Each row is a point. To make a cloud, some directions were put in groups of two or more. Within a group, all points are equally far from the middle, so they leave a hole (a ring in 2 directions, a hollow ball in 3). The other directions are filled evenly. Then the cloud was stretched, turned, moved and blurred a little. Count the holes, and give their numbers of directions, smallest first.

Cloud (13 x 2)
[[ 47  12]
 [ 18  39]
 [ 17  39]
 [-44 -20]
 [-13 -28]
 [ 12  39]
 [ 40   1]
 [-16 -27]
 [-36  16]
 [-12 -27]
 [-19 -28]
 [-46 -17]
 [ 32  -8]]
Holes: 1 (2)

Cloud (28 x 4)
[[  6 -46   4  44]
 [ -7  31  59 -23]
 [-21  15 -54  30]
 [  3 -38   2   8]
 [ 16 -43  12  19]
 [ 28  -1 -36  -3]
 [ 12 -47  -4  21]
 [-33  48  21  21]
 [  6  52  35 -17]
 [-49  -4  21  -8]
 [-39 -15   3 -13]
 [-13  35 -28 -20]
 [ -9  11 -55  49]
 [-15 -19  19 -16]
 [ 18  32  44  -1]
 [ -9  55  -5 -31]
 [-45  50 -32  -6]
 [ -2 -20   8 -37]
 [-13   6 -24 -43]
 [ -2  24 -36  11]
 [  6  51  19 -11]
 [-13  -8  38  -8]
 [-24  52 -13   6]
 [ 42  15  40  18]
 [ 16  35 -15 -12]
 [-27  37 -33 -18]
 [ -3  27  47   3]
 [-23  15  51 -17]]
Holes: 1 (2)

Cloud (46 x 6)
[[  2   4 -36  26 -29 -49]
 [-36   1  -4   6 -37 -13]
 [-37  -5  -3   1 -32  14]
 [-45   9  42  -2 -29  -9]
 [-43 -33 -13 -15   8  14]
 [-13  33   4  -9  -6   8]
 [ 10  21  25  47 -19 -40]
 [ 22 -10 -32  -4 -49 -54]
 [ 15 -56 -28 -34 -18 -25]
 [  7  25   9   9  28  12]
 [ 35  -6 -19 -15  19 -21]
 [-26 -23 -26   5 -30 -25]
 [ 15   4  16  37 -26  23]
 [ -8  -6  52 -32 -10  22]
 [ 14  41   8  39 -12   9]
 [  7 -60  -6 -20 -33 -23]
 [ 36 -28 -32  -4  19 -47]
 [ 28 -37   6  16  10 -30]
 [ -9  -1  56  15 -16 -27]
 [ 44 -11 -49  24 -32 -57]
 [ 28  20 -23  -3 -31 -14]
 [ 53 -25 -34  27 -16 -32]
 [-17 -16  10  38  23  19]
 [-34 -48  25   6  -5  -3]
 [ 24  -6  -5  35  -9  19]
 [-33 -52  22 -10  -3 -11]
 [-41 -11  44 -30  11  37]
 [-45 -35   9 -20   5  31]
 [ 34 -15  21   5  15  -3]
 [-25  -3   0 -15   6 -36]
 [ 18 -21   7  20   9  26]
 [-43 -10  18  10 -41   3]
 [-39 -22  15   0 -27  32]
 [-39 -16  51  16  21  19]
 [-46  -4  15 -24  19  13]
 [ 20  32 -14   3 -20  -5]
 [ 17 -51  11 -10 -29   2]
 [-50  -2  55  -8  -7  -1]
 [  1 -14  15  32  -6  33]
 [ 38  18  36  21 -26 -16]
 [-41 -11   1   5 -35   5]
 [ 37 -12 -50  16 -36 -58]
 [ 14  -9 -23 -10  30   8]
 [  4 -29 -34  25  20 -37]
 [ 44 -20 -53   3 -22 -27]
 [  3   0  58 -19 -16  14]]
Holes: 3 (2, 2, 2)
